Each row is a point. To make a cloud, some directions were put in groups of two or more. Within a group, all points are equally far from the middle, so they leave a hole (a ring in 2 directions, a hollow ball in 3). The other directions are filled evenly. Then the cloud was stretched, turned, moved and blurred a little. Count the holes, and give their numbers of directions, smallest first.
In the rows, 100 means zero.

Cloud (14 x 2)
[[51,97],
[123,90],
[107,64],
[71,129],
[94,135],
[53,104],
[105,62],
[52,80],
[51,102],
[118,76],
[121,118],
[84,135],
[123,110],
[83,135]]
Holes: 1 (2)

Cloud (22 x 3)
[[137,98,131],
[75,135,103],
[97,115,112],
[104,56,134],
[146,110,121],
[135,125,136],
[142,119,114],
[87,119,141],
[108,109,71],
[127,58,137],
[82,96,155],
[153,120,132],
[99,58,119],
[88,91,120],
[47,107,83],
[143,116,88],
[61,118,111],
[95,135,80],
[82,137,63],
[102,95,69],
[110,50,103],
[72,132,94]]
Holes: 0

Cloud (28 x 4)
[[79,122,139,143],
[87,83,75,115],
[96,159,118,86],
[138,96,161,90],
[47,117,92,124],
[112,130,141,95],
[123,123,148,127],
[89,127,79,127],
[82,63,113,122],
[103,135,143,80],
[118,118,147,106],
[54,83,108,152],
[101,80,123,141],
[131,115,126,83],
[67,104,137,151],
[93,116,52,124],
[137,90,115,138],
[63,83,109,90],
[86,57,125,81],
[101,95,137,137],
[120,102,101,132],
[72,96,69,123],
[71,90,149,95],
[82,81,102,87],
[126,96,101,58],
[95,143,77,126],
[123,150,140,80],
[132,75,97,123]]
Holes: 0

Cloud (72 x 8)
[[152,84,120,139,106,71,100,92],
[62,101,85,121,87,53,77,86],
[132,53,113,110,73,137,94,82],
[72,77,122,102,58,103,133,130],
[56,98,90,93,80,141,76,124],
[52,106,104,151,108,102,131,134],
[95,50,78,109,154,83,65,124],
[123,84,114,70,126,89,140,108],
[86,129,75,105,122,59,104,88],
[58,69,73,121,73,92,119,88],
[100,100,76,112,143,155,119,128],
[111,111,108,117,150,141,52,101],
[103,60,112,136,130,163,114,130],
[106,125,79,102,64,90,69,106],
[104,64,84,68,136,82,119,100],
[72,115,96,138,99,138,62,84],
[141,97,98,98,66,115,125,88],
[72,89,136,148,128,68,94,75],
[91,109,130,160,96,86,61,87],
[99,31,123,73,117,124,102,85],
[75,83,136,67,93,127,65,118],
[117,72,78,67,104,121,91,69],
[54,53,85,95,98,87,99,70],
[63,87,155,118,145,102,110,97],
[109,105,123,58,124,107,118,137],
[90,61,136,128,71,131,95,73],
[48,101,99,128,107,147,99,142],
[83,108,89,74,146,111,69,128],
[120,54,119,101,89,149,127,98],
[95,33,109,65,125,108,104,92],
[56,81,126,138,138,98,106,73],
[110,56,94,152,139,89,52,97],
[60,55,86,95,76,103,108,73],
[129,46,129,91,108,144,86,135],
[76,106,141,82,104,70,132,96],
[123,110,130,102,128,144,138,113],
[79,113,134,147,81,122,125,87],
[53,92,97,94,114,53,84,85],
[78,117,128,116,152,140,79,132],
[123,109,65,134,120,72,87,134],
[63,41,108,76,120,82,122,114],
[91,51,118,148,113,151,59,108],
[83,85,144,120,73,145,89,86],
[64,51,91,124,148,67,74,111],
[111,43,145,99,142,90,112,124],
[49,106,115,113,153,114,91,134],
[105,108,84,125,159,96,129,117],
[94,109,151,82,107,93,99,150],
[127,58,115,125,138,147,65,82],
[90,101,75,70,139,126,82,93],
[110,62,130,147,141,77,118,126],
[102,108,137,72,104,146,102,86],
[65,95,102,107,90,75,70,156],
[76,115,109,69,84,118,134,100],
[108,70,63,83,95,119,112,73],
[95,52,74,76,132,139,89,128],
[57,106,113,151,121,84,115,146],
[91,43,123,95,102,52,70,125],
[61,102,81,156,73,90,100,111],
[55,118,96,117,116,73,111,151],
[53,103,121,118,149,124,89,88],
[104,119,151,95,142,86,116,94],
[80,120,132,156,117,83,93,144],
[81,136,83,125,129,63,109,97],
[99,101,156,124,87,113,67,137],
[124,114,136,97,85,84,55,108],
[73,107,113,66,125,60,96,106],
[115,50,100,93,72,133,119,85],
[122,116,112,125,130,122,92,53],
[128,61,100,104,85,64,117,76],
[110,85,87,149,132,114,129,147],
[108,58,133,156,131,75,80,129]]
Holes: 3 (2, 2, 4)

Cloud (88 x 9)
[[123,29,104,83,145,101,89,74,86],
[136,79,75,94,74,82,112,100,103],
[93,80,128,80,67,71,157,67,98],
[74,93,140,58,105,83,100,107,128],
[127,80,95,109,126,148,115,104,157],
[65,103,130,89,115,118,51,117,144],
[75,54,93,78,86,74,107,73,65],
[89,43,124,89,79,99,73,50,122],
[109,54,64,107,69,85,94,73,75],
[116,47,83,66,120,71,128,101,90],
[140,46,107,84,89,147,122,76,92],
[111,40,113,101,93,133,76,46,128],
[133,106,155,111,90,75,55,60,141],
[91,124,146,88,138,89,112,118,154],
[74,94,142,128,103,73,129,75,122],
[116,102,126,130,133,89,100,130,116],
[76,65,98,24,127,71,94,77,137],
[63,78,117,54,81,54,103,130,124],
[128,107,79,124,72,144,67,113,125],
[108,111,94,102,74,88,60,85,55],
[115,147,121,142,70,77,116,88,121],
[82,90,127,76,132,113,24,140,131],
[114,93,108,59,108,93,90,159,90],
[107,35,87,133,127,114,25,99,91],
[67,87,129,64,90,128,116,134,99],
[108,49,111,98,114,68,70,112,174],
[94,99,154,101,90,108,109,75,93],
[103,55,85,120,144,101,81,53,126],
[67,122,95,86,89,51,89,97,110],
[103,63,58,106,143,132,45,103,121],
[104,135,139,109,142,110,138,101,133],
[67,42,115,91,87,116,64,99,125],
[89,42,101,65,84,116,101,87,100],
[151,103,83,92,80,107,87,57,99],
[66,111,97,118,116,100,46,52,87],
[118,93,69,99,101,106,142,72,144],
[136,74,105,140,104,69,79,46,146],
[140,88,139,90,125,88,75,85,137],
[121,124,137,117,124,98,87,70,138],
[81,78,68,96,61,80,83,84,135],
[90,136,124,106,137,144,125,70,123],
[68,86,72,66,107,85,88,57,110],
[77,62,125,63,72,106,80,76,133],
[129,79,120,70,65,114,34,116,109],
[115,138,103,130,82,106,120,79,75],
[128,119,139,144,73,101,114,134,140],
[118,60,73,64,80,149,129,81,94],
[120,82,67,100,117,67,64,109,71],
[132,36,103,88,112,97,92,92,71],
[68,56,109,51,85,137,102,131,133],
[48,53,91,108,146,91,67,101,122],
[52,90,66,40,102,139,106,133,115],
[139,110,79,110,58,101,102,121,134],
[98,140,92,97,120,110,93,115,117],
[79,60,84,140,96,89,73,48,110],
[52,83,78,120,85,67,64,72,86],
[78,125,95,108,94,84,85,74,78],
[127,95,64,107,140,134,79,71,66],
[70,125,97,44,107,54,87,151,131],
[114,148,95,86,87,146,99,74,111],
[114,101,115,71,107,62,104,136,78],
[92,49,102,80,76,64,143,121,100],
[119,69,97,123,117,130,79,131,133],
[70,127,106,113,71,44,78,71,143],
[129,78,98,74,90,119,58,99,59],
[74,127,97,93,53,100,109,115,99],
[73,98,114,34,86,107,69,98,119],
[77,87,107,69,88,81,51,53,54],
[55,114,82,103,135,126,66,120,81],
[110,54,97,135,112,72,77,91,140],
[124,70,63,75,128,105,45,81,56],
[74,109,83,92,106,103,130,71,145],
[107,59,118,66,107,116,154,105,150],
[96,41,119,95,84,128,117,53,86],
[69,94,115,54,93,100,121,121,89],
[74,112,79,68,79,136,143,91,123],
[135,100,85,123,139,167,107,75,100],
[141,57,103,73,74,100,81,101,113],
[142,96,77,99,72,119,94,92,84],
[70,107,97,68,100,84,111,101,70],
[84,143,93,84,129,106,103,104,122],
[96,43,87,72,87,89,99,57,78],
[61,86,135,85,125,87,144,139,146],
[70,122,89,74,102,103,116,109,84],
[60,65,128,92,79,78,59,108,164],
[87,98,146,84,73,131,102,117,98],
[141,86,115,105,149,121,132,95,148],
[89,109,125,112,151,85,61,88,114]]
Holes: 2 (2, 2)

Cloud (86 x 9)
[[129,99,77,105,61,105,106,86,76],
[159,133,81,93,73,72,114,84,115],
[65,113,116,90,69,98,108,159,97],
[77,81,70,83,56,127,141,38,126],
[67,109,90,52,101,71,161,107,126],
[115,92,94,151,101,106,180,75,88],
[76,76,81,96,129,115,81,98,135],
[104,92,116,93,113,36,116,139,99],
[94,86,44,128,85,68,75,87,73],
[117,98,96,116,75,81,117,149,111],
[85,68,121,80,101,65,102,61,67],
[106,53,58,96,53,99,161,77,126],
[86,47,117,129,131,80,116,120,125],
[122,80,52,76,77,70,78,81,105],
[80,84,74,128,90,108,136,102,140],
[106,128,82,127,138,80,121,117,126],
[112,127,117,88,90,94,103,92,123],
[120,104,75,111,104,52,171,86,109],
[91,60,109,70,104,145,125,107,87],
[147,48,96,111,44,87,113,88,141],
[140,102,67,113,77,102,117,152,92],
[82,95,55,107,110,91,68,149,107],
[133,76,90,119,105,41,102,90,99],
[136,46,104,85,103,97,185,84,145],
[43,106,111,98,120,121,83,111,102],
[113,72,57,63,141,49,128,106,67],
[83,145,97,96,117,70,81,146,67],
[90,98,110,117,108,136,153,118,82],
[104,126,68,127,114,76,127,137,61],
[154,80,127,68,113,87,103,66,124],
[75,72,78,82,114,103,91,84,74],
[69,54,116,36,108,75,66,69,91],
[103,98,112,77,72,133,143,24,99],
[130,73,105,102,95,120,121,151,114],
[45,126,86,91,143,133,137,65,140],
[164,92,113,84,97,53,147,112,89],
[105,108,60,67,89,139,140,84,140],
[93,113,58,40,103,87,99,100,104],
[145,66,73,130,75,112,103,65,118],
[122,90,128,74,78,69,112,98,96],
[76,98,97,76,109,137,98,119,137],
[97,87,72,59,106,127,141,68,164],
[173,92,88,99,74,75,92,93,116],
[109,77,78,75,110,68,100,131,108],
[124,88,87,105,105,107,123,106,93],
[101,85,60,101,84,134,125,91,88],
[90,66,91,126,121,96,150,83,123],
[94,110,107,109,112,98,130,179,115],
[112,133,83,53,112,55,80,109,108],
[76,107,90,74,134,113,102,73,77],
[172,73,92,89,91,75,85,80,119],
[63,104,105,70,92,75,120,144,106],
[126,78,46,101,116,85,143,82,94],
[133,54,116,133,90,71,123,68,72],
[114,76,99,143,105,108,89,104,145],
[132,59,86,77,105,86,125,122,96],
[98,69,122,112,83,107,112,89,151],
[108,93,77,147,60,80,172,100,116],
[94,73,96,56,107,65,92,102,75],
[109,99,110,61,110,123,184,54,122],
[155,117,71,132,98,82,138,109,90],
[71,51,73,107,102,100,119,69,106],
[55,93,125,95,115,106,164,96,113],
[111,105,104,120,78,91,103,127,62],
[64,92,101,103,123,84,143,60,118],
[152,66,98,66,69,61,126,108,80],
[125,79,38,116,87,115,109,102,87],
[123,91,69,100,84,116,122,44,87],
[69,102,81,75,41,142,116,117,78],
[93,111,76,71,92,40,90,85,145],
[90,33,63,90,134,118,105,104,113],
[137,77,126,143,97,51,129,94,102],
[105,78,66,68,104,105,93,38,131],
[90,77,83,45,23,98,128,71,126],
[90,91,96,68,77,84,118,105,81],
[148,71,133,57,96,98,119,78,132],
[150,133,94,58,82,88,94,115,111],
[124,97,118,108,118,80,150,57,98],
[113,33,112,91,82,85,90,93,68],
[112,111,130,102,91,118,152,105,84],
[98,92,85,130,85,107,149,116,47],
[116,84,98,65,143,41,102,110,85],
[93,54,80,118,144,86,129,65,151],
[152,107,32,70,80,95,158,71,108],
[111,91,86,80,46,52,90,61,129],
[108,139,83,82,85,119,116,87,134]]
Holes: 0

Cloud (94 x 9)
[[119,23,105,91,104,91,81,101,116],
[84,82,142,72,65,101,58,122,101],
[88,111,91,78,150,106,103,73,154],
[153,116,115,46,120,113,124,97,117],
[100,98,99,113,86,60,104,58,57],
[115,87,84,109,158,79,138,74,111],
[144,109,115,67,131,111,85,65,69],
[94,99,125,76,42,130,127,71,101],
[133,83,129,75,129,83,124,45,142],
[78,66,111,77,97,97,146,46,82],
[125,65,124,88,118,73,122,57,152],
[78,125,109,118,112,77,131,122,138],
[115,97,133,105,57,91,103,103,34],
[85,135,124,99,117,143,87,98,97],
[120,100,139,139,138,109,114,55,107],
[136,68,120,77,113,145,97,62,151],
[88,92,89,71,69,75,63,83,110],
[128,106,110,79,133,85,129,31,132],
[148,129,125,109,119,124,127,120,68],
[104,134,80,85,121,87,81,99,154],
[100,94,142,68,103,64,138,53,68],
[112,25,118,89,102,88,107,108,123],
[99,131,101,103,110,105,149,98,53],
[110,95,117,128,112,71,104,61,44],
[153,102,136,149,89,62,123,104,75],
[55,79,93,134,91,77,102,47,97],
[141,58,111,91,116,93,139,127,107],
[85,113,106,112,116,43,103,145,91],
[115,44,74,105,88,81,86,137,82],
[141,133,108,104,120,98,72,59,93],
[77,148,101,140,107,84,105,56,115],
[99,120,139,140,106,93,144,101,107],
[91,88,90,112,71,140,117,135,67],
[134,147,129,85,88,82,67,109,127],
[112,127,81,132,84,109,137,116,126],
[89,101,131,91,144,136,102,92,93],
[146,95,126,68,70,76,111,131,126],
[57,84,97,97,104,122,140,104,79],
[130,78,116,152,64,74,119,132,82],
[51,78,109,102,90,38,100,101,99],
[103,147,115,137,100,77,83,57,110],
[87,158,140,88,77,97,98,78,105],
[102,81,93,124,98,91,74,133,160],
[87,139,149,116,108,109,83,71,119],
[112,92,111,78,110,112,140,61,162],
[100,65,156,101,52,95,129,72,75],
[120,69,66,137,80,102,80,141,93],
[126,96,111,140,118,140,138,69,114],
[91,76,109,78,58,95,50,120,131],
[122,88,106,76,154,129,98,93,66],
[57,100,118,113,138,123,98,105,100],
[112,105,100,50,95,146,78,72,86],
[90,99,109,122,128,60,73,140,85],
[117,91,146,99,57,113,149,67,119],
[81,128,124,63,123,108,91,92,150],
[129,123,87,74,141,115,67,83,111],
[79,106,139,111,121,86,125,23,94],
[49,122,138,129,83,74,112,82,89],
[132,93,127,89,90,150,98,50,153],
[113,73,123,62,80,168,94,68,108],
[97,60,84,146,79,77,98,91,66],
[112,99,153,133,89,89,131,46,137],
[56,90,118,71,133,81,116,62,130],
[95,78,85,93,82,88,130,134,45],
[157,79,109,106,105,157,99,58,114],
[124,76,162,102,40,95,108,90,94],
[93,98,70,113,61,100,112,94,148],
[72,86,127,112,107,125,136,69,62],
[141,129,83,130,98,54,127,87,95],
[119,138,120,92,113,118,86,46,153],
[84,79,145,49,77,79,88,109,94],
[85,76,143,40,99,129,98,74,101],
[124,88,129,135,109,122,153,96,102],
[145,99,114,86,131,76,111,149,85],
[70,120,63,85,108,108,123,111,85],
[97,90,125,126,95,66,128,50,156],
[65,82,93,81,98,57,67,81,118],
[68,78,74,145,80,124,75,113,109],
[65,53,126,73,77,100,74,101,143],
[125,102,117,78,60,153,96,68,139],
[63,147,98,83,87,77,119,98,111],
[94,42,118,53,111,98,106,108,81],
[85,105,105,50,82,90,79,142,92],
[60,53,126,130,94,108,125,88,78],
[154,129,152,120,89,91,116,118,73],
[134,118,99,121,60,63,103,80,131],
[107,53,120,92,80,104,55,54,117],
[125,102,119,126,130,67,104,129,49],
[155,135,111,71,117,115,88,133,89],
[134,115,117,126,59,141,90,118,115],
[61,47,97,133,93,108,123,85,129],
[143,78,115,130,96,107,58,82,134],
[84,142,122,98,98,74,150,105,98],
[36,85,106,107,90,76,108,48,122]]
Holes: 3 (2, 3, 4)

Cloud (95 x 9)
[[76,97,98,150,119,95,66,116,58],
[154,106,104,127,137,142,101,97,91],
[104,62,68,111,106,77,72,95,111],
[76,111,163,126,137,122,110,109,100],
[72,95,136,68,114,158,92,99,119],
[70,101,119,160,147,92,115,91,122],
[92,61,106,106,105,112,96,57,62],
[61,90,106,104,122,132,94,93,146],
[66,88,132,107,96,128,92,77,61],
[98,124,120,147,120,99,122,89,93],
[120,119,167,118,128,139,91,100,116],
[96,114,79,167,124,107,94,73,104],
[95,120,95,76,113,139,94,145,106],
[96,123,123,147,103,86,123,106,124],
[86,56,136,153,142,119,78,68,116],
[85,84,130,124,86,86,129,126,60],
[76,87,93,130,70,148,79,81,91],
[74,86,136,143,151,105,67,124,107],
[100,120,163,134,78,54,110,143,96],
[136,70,166,140,119,91,103,127,97],
[103,131,169,138,106,93,128,135,84],
[63,64,98,105,109,73,104,89,63],
[125,98,91,118,153,129,95,64,94],
[108,102,109,94,98,102,65,53,90],
[133,128,113,104,120,120,93,143,103],
[64,92,93,120,87,42,82,98,97],
[63,98,80,70,126,138,105,83,77],
[98,91,89,88,117,171,107,54,73],
[112,112,113,130,95,91,48,119,65],
[102,113,150,130,135,76,114,146,119],
[78,86,102,98,100,164,111,26,86],
[106,112,140,96,64,152,149,94,87],
[117,127,126,143,109,118,124,102,73],
[110,85,154,117,115,101,55,94,120],
[106,67,103,130,86,122,154,61,96],
[75,50,117,152,111,71,116,67,90],
[87,66,136,78,103,98,93,158,83],
[75,83,97,57,137,147,108,67,121],
[92,100,132,85,67,102,147,84,92],
[100,62,105,92,79,110,117,51,77],
[115,120,145,107,97,51,126,93,77],
[86,92,118,109,78,50,113,72,104],
[85,63,109,126,151,114,62,120,87],
[120,100,98,97,119,159,135,69,69],
[66,81,145,171,109,48,83,159,78],
[118,79,139,112,131,57,75,136,75],
[131,58,102,99,95,114,105,101,119],
[97,91,114,161,101,60,70,101,74],
[120,118,129,117,138,131,68,131,98],
[67,68,96,135,108,152,76,99,136],
[114,78,139,97,86,98,80,144,110],
[123,106,78,150,124,143,111,105,69],
[89,75,112,165,138,106,137,116,118],
[154,94,103,107,144,119,127,38,103],
[118,78,143,143,77,86,107,87,132],
[110,60,102,94,129,93,127,118,79],
[98,91,145,167,83,61,74,153,112],
[128,133,84,112,103,118,94,151,92],
[122,70,127,107,89,119,119,115,130],
[84,95,143,111,73,113,143,129,88],
[117,82,139,122,117,57,67,145,104],
[107,64,154,145,77,123,116,103,80],
[69,82,106,103,89,126,86,87,62],
[60,93,89,66,104,117,77,98,77],
[95,60,127,150,143,30,92,126,123],
[155,75,143,107,109,102,67,72,97],
[164,67,141,114,124,108,110,88,82],
[98,60,146,138,128,84,129,123,105],
[128,111,87,111,94,77,105,140,90],
[94,115,82,118,136,95,81,64,96],
[29,96,88,131,102,81,79,91,125],
[106,62,97,124,112,103,77,124,53],
[120,88,104,106,114,129,122,96,146],
[40,78,114,126,105,131,81,120,117],
[95,59,159,119,75,130,113,71,90],
[85,84,140,84,101,157,76,83,125],
[91,81,64,105,99,163,78,81,82],
[42,68,137,109,107,115,82,118,107],
[118,96,140,119,151,115,117,58,139],
[114,71,117,138,161,97,132,86,128],
[76,92,93,141,100,19,86,108,95],
[85,123,66,96,97,107,121,127,94],
[137,49,142,125,135,95,115,89,102],
[131,71,141,154,122,69,101,119,122],
[125,80,117,103,100,92,59,109,102],
[108,65,126,158,141,106,54,97,115],
[134,116,126,79,99,162,61,83,97],
[106,85,93,151,120,96,61,87,68],
[126,78,96,153,125,102,44,127,72],
[133,99,109,80,115,190,124,60,68],
[88,112,140,84,115,108,50,134,106],
[138,99,111,70,78,116,120,104,87],
[138,110,147,96,97,64,97,113,61],
[115,72,86,139,157,123,66,70,102],
[135,112,119,86,98,71,111,110,87]]
Holes: 3 (2, 2, 2)

Cloud (88 x 9)
[[105,110,101,147,67,88,121,107,54],
[74,97,82,136,141,85,110,113,65],
[118,125,105,99,158,131,108,85,77],
[128,94,132,85,109,151,140,106,109],
[132,149,85,117,116,89,77,114,77],
[87,155,99,74,97,122,111,82,98],
[75,47,110,83,93,129,118,115,150],
[141,101,121,148,116,77,101,111,107],
[101,75,58,42,90,140,114,80,69],
[71,95,90,154,128,94,90,110,76],
[108,66,79,95,47,121,115,96,63],
[121,88,92,24,126,77,84,85,104],
[104,94,80,52,102,107,70,36,89],
[123,87,108,46,99,95,57,80,103],
[142,80,106,127,118,93,110,81,45],
[81,92,103,125,131,68,120,114,152],
[111,111,94,60,88,139,78,53,122],
[97,82,60,66,123,116,73,64,98],
[112,101,76,48,100,61,98,131,145],
[134,79,72,67,153,79,107,110,109],
[86,55,128,67,58,131,113,75,137],
[51,126,88,113,78,133,115,53,107],
[148,96,60,70,93,87,145,105,108],
[117,145,109,97,92,79,74,94,47],
[98,114,109,69,90,76,99,94,166],
[83,110,64,123,64,104,64,81,110],
[103,126,86,126,81,99,71,125,39],
[115,130,89,103,151,76,88,117,42],
[133,110,123,67,80,82,99,141,118],
[113,102,106,115,76,171,87,127,123],
[96,98,68,66,77,79,94,141,153],
[105,80,121,55,117,94,157,112,143],
[93,63,81,41,113,129,84,132,129],
[62,79,115,81,52,143,132,75,102],
[101,81,67,113,45,79,84,111,112],
[75,61,78,96,105,72,93,120,105],
[81,88,121,136,77,159,111,64,121],
[92,74,94,117,67,130,89,121,169],
[109,95,128,61,90,176,121,96,105],
[111,116,73,52,69,77,107,114,74],
[98,129,119,57,139,95,86,65,81],
[111,148,87,107,111,101,81,129,112],
[88,141,118,170,101,95,102,73,48],
[69,110,69,155,116,85,130,70,120],
[97,98,105,80,60,142,96,131,51],
[118,86,73,34,62,141,109,69,154],
[100,61,99,98,55,91,77,100,66],
[99,136,96,122,86,117,73,135,59],
[129,111,129,92,65,100,128,105,132],
[78,126,95,159,146,78,111,72,24],
[85,79,64,131,108,77,112,105,55],
[48,84,106,105,102,93,97,98,160],
[132,71,55,106,127,99,114,72,106],
[72,126,74,125,85,153,122,104,132],
[74,88,71,110,81,78,149,68,95],
[99,82,102,53,136,143,89,99,80],
[126,74,94,67,51,121,114,59,85],
[101,93,61,132,72,100,100,135,136],
[119,114,88,126,71,81,102,137,144],
[134,93,100,122,86,159,89,131,125],
[99,65,83,98,90,110,103,146,80],
[114,76,141,104,90,121,97,83,140],
[116,97,83,51,91,98,94,31,92],
[69,75,97,76,112,168,139,79,100],
[128,97,100,143,158,82,116,93,82],
[134,96,110,116,83,112,54,87,117],
[87,105,95,57,40,163,114,100,73],
[89,113,58,75,100,103,71,122,57],
[51,97,87,62,83,81,124,52,97],
[118,117,86,53,105,142,80,60,74],
[83,141,131,96,91,99,105,70,63],
[140,137,102,84,78,103,90,74,76],
[105,103,131,44,126,99,89,81,116],
[90,108,78,72,31,132,83,92,102],
[137,56,118,72,88,129,124,137,153],
[135,84,130,113,80,103,137,87,125],
[54,98,131,103,105,86,142,66,132],
[53,95,135,125,100,97,108,98,114],
[100,93,85,137,126,134,84,64,116],
[77,72,119,94,106,130,103,54,44],
[104,101,89,56,96,100,165,73,134],
[119,86,97,123,106,138,79,118,63],
[105,93,66,45,125,130,114,51,111],
[114,118,98,97,93,93,114,115,182],
[96,108,112,35,134,116,110,53,103],
[131,123,82,99,104,165,102,78,77],
[121,101,119,57,92,119,67,70,67],
[123,89,112,116,79,82,152,72,135]]
Holes: 2 (2, 6)
